Each row of a before or after table is a point. The points were changed in one or more steps. Then noise was added and the rows were shuffled. The steps act on columns, c1 being the first. What was done? A step turns or swaps two columns, mirrors them in a line or flattens them onto one, adds a multiple of one to another, or multiplies or shifts one. Angles are multiples of 10 degrees, from the lower column toward the higher: turns from -170 to 170, lines from 10 to 170 but not 90. Use the fewest steps. Two steps may share a column if one is a turn and the other turns, adds or multiplies; they go together, in the order done. Otherwise the lowest column goes first.
In the rows, zero is written as 128.

Before (12 x 2):
[[117 185]
 [109 136]
 [103 154]
 [158 177]
 [104 126]
 [143 152]
 [121 144]
 [103 132]
 [178 123]
 [153 124]
 [142 144]
 [117 174]]
After:
[[147 114]
 [134 108]
 [ 99  89]
 [ 91  83]
 [105 130]
 [ 71 121]
 [115 150]
 [100 170]
 [103 122]
 [120 111]
 [141 107]
 [125  92]]
Steps: turn c1 and c2 by 130 degrees

Before, 9 rows:
[[139 117 123  95 127 124]
 [118 104  83  95 179 117]
 [102 142 120 103 132 149]
 [105 146 140 111 131 110]
 [154 134 136 141 114 161]
 [139  88 134 115 134 149]
 [151  82 113 120 165 147]
 [110  99 146 146 134 112]
 [121 110  89 144 136 116]]
After (9 x 6):
[[147 151  70 105 138 188]
 [147 145  92 111 135  78]
 [ 88 120  64 110 169 190]
 [123 101  84 147 116 229]
 [100 128  87 117 135 190]
 [113 146  32  82 176  93]
 [118 149  96 144 132  83]
 [118 119  74  93 125 114]
 [119 136  38 141 135  89]]
Steps: multiply c2 by 0.7; turn c1 and c2 by -110 degrees; shift c3 by -50; add -0.3 times c5 to c4; multiply c6 by 3

Before, 9 rows:
[[158  94 144 131 127 156 106  79 126]
 [ 93 142  98 167 111 123 147 130 107]
 [144 102 170 103 170 160  96 107 129]
 [131 134 130 123  89 173 116 167 164]
 [168 127 138 128 154 133  88 118 141]
 [143 105 179 151 138 119 111 110 117]
 [109 124  91 199 147 127 164 166 155]
 [169 147 150 141 139 183 121 104 125]
 [ 95 127 137 180 151 113 119 113 162]]
After:
[[106 120 165 101 105 135 150 143 112]
 [132 128 104 169 128  93  98  88 166]
 [130 128 152 181 119 116 107 133 138]
 [160 148 130 135 139 115  88 101 151]
 [135 131 123 128 161 139 116  62  89]
 [111 118 201  91 152 163 166 130 149]
 [101 113 184 136 163 120 117 141 150]
 [168 148 144 151 125  82 123  88 138]
 [135 135 132 141 129  69 106 111 129]]
Steps: flatten c1 and c2 onto the line at 30 degrees; swap c3 and c4; swap c5 and c9; turn c6 and c8 by -120 degrees; add 0.7 times c7 to c8

Before:
[[117 142 111 129 142 108  75 107 160 153 102 163 179 134]
 [116 144 103 105 154 118 141 115 131  96 141 185 121 100]
 [143 126 173 105 140 115 173 137 109 134 120 107 156 145]
 [106 131 109 126 145 156 153 115 158 135 143 199 114 131]
 [114 154 106  98 139  89 150 120 104  99 124 128 104 182]
 [107 191 108 123  54 152 170 113 160 116 100 120 107 109]
 [109 103 117 117 110 102 168 153 123  95 141 125 110 100]
 [130 105 110 155 147 125  80 145  90 185 141 109 106 112]]
After:
[[130 113 127 119 100 136  81 160 124 115 140 140 149 101]
 [126 106 133 126 154 131 115 116 124 133 134  51 151 133]
 [128 107 144 105 172 154 132 132 124 114 139  81 150 102]
 [127  56 129 123  10 114 146 104 142 125  95 129 157 109]
 [129 177 130 154 159 116 139 138 121 152 152 147 157 111]
 [129 163 173 130 148 167 169 125 141 138  93 103 102 133]
 [126  95 113 104 146 125  96 136 130 128 128 152  79 145]
 [128  95 129  97 148 166 135 138 126 118 134 139 161 182]]
Steps: multiply c1 by 0; turn c2 and c7 by 130 degrees; turn c3 and c13 by -140 degrees; multiply c5 by 1.6; turn c6 and c12 by -160 degrees; turn c6 and c8 by 30 degrees; flatten c9 and c11 onto the line at 110 degrees; multiply c10 by 0.4

Before (14 x 20):
[[117 139 124 143 105 145 100  84 188 175 140 111  82  89 125 136 167 180
  121  91]
 [139 144 144 117 100 157 115 160 150 185 123 128 105 113 143  77 153 147
  145  81]
 [161 131 114 113 112 106 154 110 154 110 158 114 146 131 121 124 132  78
  144 135]
 [143 161 102 109 114 122 151 111 171 104 151 103 140 154 168 117 157 118
   92 112]
 [151 137 135 100 139 104 164 116 119 125 160 116 151 152 141 138 123 135
  114 167]
 [180 151 116 138 148 128 116  89 155 162 114 213  87 122 122  24 149 137
  144 165]
 [145 132 177 118 128 169 117 114 172 131 112 138  81 103 138 129 165 160
  135  93]
 [158 103 115 119 141  79 132 114 143 114 139 125 137 168 159 104 120 110
  111 114]
 [114 129 159 132  98 157 159 102 162 173 104 133  90 139 144 112 154 142
  145  98]
 [144 164 122 113 145 122 108  97 147 140 142  96 132 162 151 130 115  82
   91 118]
 [148 141  95  65 139 113 139  92 162 128 155 126 154 167 136 137 133 113
  121  96]
 [126 132 116  96 105 144 137  91 127 106 159  89 143 141 139 104 110 120
  107  91]
 [174 148 101 115 118 115 163 103 122 110 139 121 106 143 155 180 117 129
  119 109]
 [116 171 106 139 178 100 124 115 142 137 114 173  89 112 101  24 156 133
  178 156]]
After (14 x 20):
[[122  89 119  96 152 146 133  91 134 106 128 138 144 116 139 122 157 126
  107  91]
 [142 127 104 115 145 120 102 104 140 109 129 145 105  76 155 176 103 132
  119 108]
 [176 218 137 138 117 137 108  90 155 162 130 126  87 114 122  36 179 135
  145 164]
 [145 130 154 117 160 159 120 160 135 186 131 134 105 140 143  73 141 146
  144  81]
 [147 139 194 118 130 170 108 115 130 132 133 129  81 143 140 104  98 157
  134  93]
 [138 114 133 114 144 115 104 110 156 110 121 130 147  95 121 123 127  86
  145 136]
 [ 97 129 173 133 158 158 127 102 135 172 129 118  90 108 144  97 120 137
  145  98]
 [153 111 136 113 124 127 157  98 145 140 120 177 131 111 151 138 137  85
   90 117]
 [148 118 128 119 107  84 144 114 148 113 125 112 137  87 159 116 149 113
  111 114]
 [123 121 128 100 122 101 121 116 116 126 131 143 151  81 142 139 125 142
  114 166]
 [138 112 163 143 153 159 116  85 176 174 138 136  81 175 124 110  92 180
  122  89]
 [137 131 125  65 122 128 144  91 174 128 127 143 153  87 134 132 119 117
  121  96]
 [122 190 120 139  97 109 122 115 153 136 128 166  90 147 102  30 174 131
  178 156]
 [125 114 136 109 152 137 129 110 178 104 127 160 141  92 168 101 114 122
   91 111]]
Steps: turn c1 and c7 by 40 degrees; turn c7 and c14 by -130 degrees; turn c2 and c5 by 160 degrees; turn c2 and c12 by -110 degrees; turn c3 and c9 by -40 degrees; add 0.3 times c9 to c6; flatten c11 and c18 onto the line at 80 degrees; mirror c16 and c17 in the line at 160 degrees

Before:
[[ 82 161 100 148  96 126 118 135 112 145 122 107 108 104 153 106 108 165
  105 129 116 143  97 102 153  81 115 115 118 171 119 133 118  79 138  99
  118 150 116 131 149 111 110 121  93 111 105  91]
 [ 93 140  86 117 130 134 136 108 118 129 100 107 110 122 150 111 105 160
  122 108 116 138 121 107 137 113  90 120 124 158 120 152 129 114 115 127
  130 145  98 110 126 137 146 133  80 100 123 101]
 [139 135 161 119 156 122 150 167 145 107 169 155 106 144 142 142 172 122
  115 128 153 144 123 116 126 137 151 141 132 148 120 116 139 146 160 165
  126 107 163 145  99 144  93 100 142 124 113 149]
 [ 96 128 129 149 141 118 144 136 132 119 155 141 152 145 143 143 129 107
  151 132 157 100 104 145 131 156 126 119 134 146 116 110 123 132 157 152
   98 130 137 162 100 115 113 113 144 143  86 148]
 [129 169  99 131 108 168 153 111 153 141 126 110 123 132 113 118 150 125
  109 137 134 174 147 110 144 109 128 121 159 132 134 162 169 127 126 127
  149 117 135 103 106 162 186 145 118 123 153 127]
 [133 148 128 105 139 151 120 136 160 137 130 123 100 135 102 113 153 108
  105 142 134 138 155 121 123 106 131 102 170 118 129 128 174 169 154 128
  120 124 148 106 105 173 141 132 130 130 156 117]
 [157 160 131 107 116 146 128 102 149 126 132 126 129 132 110 132 140 118
   88 139 133 148 147  92 126 113 106 114 159 121 134 140 170 115 133 163
  138 142 124 114 105 163 140 156 133 131 157 137]
 [ 97 182  98 130 122  99 114 153 134 149  89 117 148 133 134  85 121 171
  147 105 107 112 119 121 157 112 147 164  96 147 108 114 121 108 114 118
  125 144 105 124 142 126 101 123  82 120 105 109]
 [ 90 195  83 157 125 110 118 130 125 129 114 108 120  96 146 106 127 178
  125 114 101 118  96 130 134 102 111 138  99 152 123 114 108 126  98 125
  130 156 122 140 123 121 116 123 105 105 106 109]
 [147 145 150 103 134 127 153 125 161 127 158 143  93 116 102 138 169 107
  128 125 143 127 131 101 132 146 171  95 148 129 124 123 167 145 153 160
  120 123 164 127 116 141 133 136 131 114 120 147]
 [120 140 151 142 141  87 153 140 141  85 164 140 121 156 141 100 150 103
  150 128 148 106  93 115 119 140 148 115 131 166 118 106 118 145 153 150
  124 118 112 140  92 123 114 115 164 141  99 161]]
After, 11 rows:
[[146 144 148 102 135 128 114 125 161 128 157 142  94 117 148 137 169  99
  127 126 142 126 131 102 146 131 170  96 148 124 128 124 166 145 153 158
  109 122 236 129 116 142 133 137 132 114 121 134]
 [132 148 128 106 139 150 141 137 160 138 130 124 101 135 148 112 152 116
  104 142 136 138 154 121 106 123 131 102 170  95 133 127 173 169 154 129
  109 124 189 106 104 173 141 101 130 130 119 109]
 [ 94 128 129 147 142 118 104 136 133 120 155 142 151 145 148 144 128 100
  150 131 156 101 103 145 156 131 127 118 132 134 112 110 123 134 158 153
  156 129 156 162 100 114 114 167 145 144 149 135]
 [ 93 141  87 115 130 134  98 109 117 130 100 105 111 123 118 109 105 170
  123 109 116 138 121 106 114 136  89 120 124 101 123 152 129 114 115 127
  147 144  38 110 124 138 144 135  81 100 124 120]
 [ 89 194  82 155 125 110 112 130 124 130 113 109 120  96 116 107 127 180
  125 114 102 118  95 130 103 135 111 138  99   8 118 113 109 126  98 125
  144 157 109 141 124 121 116 148 104 106 137 137]
 [129 169  99 131 108 169 112 111 153 142 125 109 124 132 117 119 152 126
  110 137 134 174 146 111 109 145 128 122 159  85 135 162 169 127 126 126
  104 117 148 102 106 162 186 106 117 123 107 125]
 [ 81 160 100 147  96 124  94 135 114 146 122 106 107 104 123 106 108 179
  105 129 116 143  97 102  81 152 115 114 118  49 117 133 119  79 137  99
  154 150  91 131 150 111 110 148  93 113 139 115]
 [139 135 161 118 156 122  99 166 145 105 171 156 106 144 123 141 171 113
  114 127 152 144 123 116 137 126 150 142 132 126 123 116 140 146 159 165
  141 107 233 145  99 144  93 139 142 124 158 142]
 [ 96 183  98 126 122 100 119 154 134 148  89 118 148 133 126  85 122 174
  147 105 106 112 118 121 112 157 146 163  96  25 108 114 120 108 115 118
  135 143  59 124 141 127 100 149  82 120 136 134]
 [156 160 131 108 116 147 135 101 150 127 132 127 129 132 129 132 139 115
   89 139 133 149 147  92 112 126 106 113 160  84 138 140 169 115 133 162
  108 142 116 116 106 164 141 103 132 130  95 131]
 [121 140 151 141 141  87  82 140 141  85 163 139 121 155 125  99 150  90
  150 127 149 105  94 115 141 119 149 116 131 112 116 106 119 144 154 150
  142 118  79 139  92 123 114 156 164 141 146 145]]
Steps: turn c7 and c30 by 120 degrees; add -1.5 times c2 to c30; turn c4 and c31 by -10 degrees; turn c15 and c37 by 120 degrees; turn c18 and c48 by 30 degrees; swap c25 and c26; multiply c39 by 3; mirror c44 and c47 in the line at 140 degrees

Before (8 x 64):
[[112 149  95 105 181 153 152  92 110 113 133  88 144 100 173 123 144  77
   83 133 142 153  67 106 151 126 102  83 117 143 147 171  86 119 158 105
  120 142 114  86 143 149 140 102 158 109 149 132 156 155 138  77 128 152
  157  57 112 133  95 149 149 109 118 124]
 [113 173 118 154 136 113 147 172 119 115 127 131 135 172 176 122  93  94
  137  94 130 130 119 117 124 107  83  96 123 142  62 125 157 121  82  66
  145 159 166  93 156 123 123 160 131 118 107  77 176 135 149 156 167 165
  113 111 137  84 147 171 116 133 148 125]
 [143 118  87 164 113 120 136  93 126 118 119 176 112  92 167 134 109 147
  100  88 109 102 121 121 135 141 117 138 147 142 147 102 152 157  98 133
   75 106  92  92 138 132 104 132 135 185 182 141  95 105 151 146 131  94
  104  71 183 132 105 111 142 131 149 149]
 [ 89 159 117 119 154 122  84 118 169 115 109 120  86 102  89 147 161 160
  142 119 136 134 134 111  97 102 160 115 113 105 150 111  85 172 123  62
  139 112  83 115 108 131 178 113 121 137 134 140 101 108 102 138 123  90
  171 123 106 103 147 131  89  94 124 141]
 [ 88 118 154 107 159 173 113 175 164 150 135 120 115 140 110 184 132 118
  104 151 107 134 132 111 125 161 133 129 110 131 100 116 140 156  82 134
  145 112 152 148 176  99 106 158 100 154  95 108 158 141 139  87 151 108
  148 123 137 144 115 105 108 118 146  71]
 [134 107 125 124 121 150 132 172 121 117 111 170 135 159  97 152 147 141
  123 106 109 120  99 137 177 130 136 134  91 149 132 147  77 149 134 122
  107 160 130 135 181 166 140  92 172 124 119 119 139 177 135 127 116 117
  120 129 137 164  97 115  93 167 112  94]
 [152 166 138  96 155 108  83 108 127 188 148  89 150 109 133 189 116 123
   94 134  79 160  90 160 169 163  92 166 111 125 111 103 116 125  80 135
  129 142  91 146 104 116 125 123 123 146 132 143  96 127 136 145 148 150
  137  83 123 118 150 108 154 168 140 155]
 [136 138 124 157 149 150  90 113 106 195 146 117 152  88 107 123 105 137
  111 129 142 144 120 156 148 180 159 130 121 146 133 104  93 116 138 121
   96 168 118 173  98 160 106 141 161  95 126 154 172 176 145 160 145 156
  113  74 173 112 156 149 119 116 108 154]]
After (8 x 64):
[[136 105 128 123 118 116 133 170 122 105 112 165 145 161  97 121 150 137
  128 103 105 121  99 138 182 127 129 130  89 148 133 149 173 151 137 122
  104 161 127 135 180 167 141  95 167 121 121 121 138 178 135 127 115 116
  121  99 137 165 116 117  96  74 116  97]
 [ 91 163 116 121 153 172  83 119 171 117 112 120 138  99  90 102 154 161
  138 115 134 136 133 107  95 102 159 116 117 103 147 112 170 168 123  58
  134 117  81 115 113 133 181 117 120 139 136 137 101 102 104 137 126  86
  169 141 109 102 138 129  88 154 125 143]
 [112 149  98 103 180 108 152  96 113 113 133  86 144  98 174 121 142  81
   84 131 144 154  62 105 154 124 105  83 119 142 146 167 170 120 158 105
  118 144 122  91 142 147 135 102 162 108 144 129 157 155 141  71 134 156
  164  66 109 135 169 143 152 149 118 119]
 [140 112  87 161 111 144 134  96 127 147 120 175 126  90 167 124 110 144
   98  84 113 106 119 116 137 141 117 138 148 140 144 102 122 159  97 134
   73 105  85  92 139 131 108 130 136 188 181 142  93 107 149 142 134  93
  110  79 183 134 166 109 145 121 150 146]
 [154 165 135  99 157 113  77 111 124  73 145  90  99 109 137  83 115 123
   92 136  78 158  91 161 171 158  94 163 109 126 111 103  95 126  77 140
  125 144  87 147 103 109 122 121 125 145 135 144 100 130 134 142 146 146
  144 121 122 116 179 110 146  68 142 152]
 [ 95 117 156 108 155 126 111 177 164 118 139 124 176 139 110  70 133 115
  105 154 113 133 129 114 123 158 136 127 111 131  99 116 109 154  76 130
  144 113 151 143 174  98 104 161 102 147  96 106 156 139 138  85 147 105
  144 113 139 146 128 109 108 115 145  71]
 [137 141 123 160 150  98  89 106 108  54 150 124 140  89 105 131 107 134
  111 129 138 143 120 155 146 181 153 126 123 150 137 102 114 117 140 125
   94 169 117 171 101 159 104 140 167  99 129 155 174 175 146 157 144 154
  111 121 173 110 187 148 115 141 103 155]
 [121 175 119 150 138 123 149 168 116 157 131 133 109 165 175 131  91  94
  138  93 132 128 114 118 119 111  83  99 121 142  61 126 115 118  76  64
  145 162 169  90 157 124 123 164 127 118 104  71 171 131 152 150 165 164
  112 135 137  84 149 169 115 124 146 127]]
Steps: turn c6 and c13 by 110 degrees; turn c10 and c33 by -140 degrees; turn c16 and c62 by -160 degrees; turn c56 and c59 by -60 degrees

Before:
[[129  98 115 153  99 115 156 126 121  83 165 130 114 161 120 116 120 163
  157  84  94 105 144  84 131 116 161 112 140 137 146  98 188 107 132 142
  179 121 120 116 157 101 158 198 161 101 126 106 126 116 165 170 176 124
  147 161 164 127 184 144 127  95  97 152]
 [105 107  95 111 113 103 133 107 132 104 163 155 117 136 120 126 118 152
  136 121 102  69 127 122 127 136 162 108 141 122 176 115 153 112 103 136
  118  88 143 135 154 100 145 177 141 115 157 107 126 129 126 154 101 126
  155 157 154 133 127 129 129 114  57 116]
 [101  91 118 127  94 103 150 115  96 112 135 122 109 157  97 152 135 171
  143  96  84  91 136 130 124 140 146 117 152 115 152 145 153 137 117 125
  119  69 139  99 141 131 143 178 143 148  90 112 130 141 122 161 150 134
  151 150 150 122 181 159 132 124  63 133]
 [133  67 100 151 136 102  94 188  82  95  61  80 127 100 120 155 108  46
  116 177 148 135 170 153 117  87  92  99 129 131 137 166 154 146 110 136
  123 157 155 227  68 131  96 126 153 138  91 109 135 155  91 117 125 161
  127 105  95 141 110  81  78 147 121  88]
 [127 124  77 139  92 179 170 141 143 143 102 113 123 109  96 107 166  86
  127 103 125 137 124 130 122 111 159 115 125 123 135 149  66 141 147 112
  128 137  65 161 135 148 121 102  95 157 142 139  81 101 155  94 118 132
  103  97 130 117 105 116 108 156 153 107]
 [136  92 124  87 101 127 156 120 116 119 158 140  88 129 127 147 103 152
  131  72  77 103 115 127 120 120 150 116 143 122 164 114 165  96 133 126
  122  94 140 116 139  98 161 167 175 112 124 122 157 112 141 153 149 114
  136 152 158 127 173 124 109 109  74 126]
 [169 100  65 160  83 157 141 139 131 122 125 120 114  95 100 100 152  86
  117 103 146 111  92 154 134 106 140 130 118 158 119 136  81 111 145 146
  121 142  84 147  92 147 105 111  73 109 128 163  92 106 137 108 103 110
  114 120 119 125  80 117 102 160 147 141]
 [157 118  69 143 106 161 144 145 124 122 109 111 118 119 106 101 136  74
  139 133 133 109 105 134 121 120 144 140 138 113 169 158  86 123 173 134
  121 148 116 132  91 138 105 125  87 118 150 148  72  99 164 109 123 100
  142 140 129 114  98 117  76 142 181 108]]
After, 8 rows:
[[133  49 101 151 137 102  94 189 135  94  61 153 133 180 120 154 108  46
  114 178  84 127 170 153 116  86  94  98 129 130 137 166 154 146 110 135
  135 155 156 227  67 131  96 138 153 138  91 109 135 154  90 118 125 163
  127 105 143 142 110  82  78 148 121 128]
 [100 105 117 128  94 103 150 115 170 112 135 144  98 133  97 151 135 172
  142  96 148 145 135 130 124 141 163 117 152 115 152 144 153 138 117 125
   94  69 140 100 140 131 144 169 142 148  90 113 129 141 122 161 150 135
  151 150  95 122 181 159 132 125  64  97]
 [106 128  95 110 112 103 132 107 131 105 162 117 105 120 121 126 118 152
  136 121 125 153 127 122 127 137 178 109 141 122 175 115 154 112 102 136
   74  87 143 135 153 100 145 163 140 116 156 107 127 129 126 154 101 125
  155 157  86 134 126 130 129 113  57 110]
 [129 118 115 153 100 114 156 126 159  84 165 145 110 112 121 116 120 163
  158  84 163 116 145  83 131 115 182 111 141 137 146  98 188 106 131 142
  101 121 120 116 157 101 158 183 161 102 126 106 127 116 165 169 177 124
  147 161  85 127 185 145 126  96  96 107]
 [136 113 124  87 100 127 156 120 137 119 158 132  96 137 127 147 102 153
  131  73 144 138 115 127 120 120 162 116 144 122 164 113 164  96 132 126
  106  93 139 116 138  98 161 156 174 112 124 122 157 112 141 153 149 114
  137 152  83 128 173 124 108 109  74  72]
 [169  98  66 159  83 157 141 139 100 121 125 131 154 148 100  99 153  85
  116 103 134 136  91 154 134 105 133 131 119 157 119 137  82 112 145 146
  112 142  85 147  93 147 105 107  74 110 128 163  92 106 138 108 103 111
  114 119 125 125  79 117 102 159 147 122]
 [157 115  69 142 106 160 144 145 123 121 109 144 129 137 106 101 136  74
  139 133 107 137 105 134 120 120 142 139 138 114 169 158  86 123 173 134
  110 149 115 132  91 138 105 119  86 118 150 148  72  99 165 108 123 101
  141 140 129 114  99 117  76 141 180 119]
 [128 122  77 139  92 179 170 140 104 142 101 142 120 129  96 108 166  85
  126 104 109 125 125 131 121 111 148 115 125 123 136 149  66 141 148 111
  137 137  65 161 134 148 122  93  94 157 141 140  83 100 156  95 117 133
  103  97 131 116 104 117 109 156 153 120]]
Steps: turn c12 and c57 by -150 degrees; turn c2 and c57 by 30 degrees; turn c9 and c14 by -130 degrees; turn c21 and c64 by -110 degrees; turn c13 and c64 by 110 degrees; multiply c37 by 0.4; turn c22 and c37 by 110 degrees; turn c27 and c44 by -20 degrees
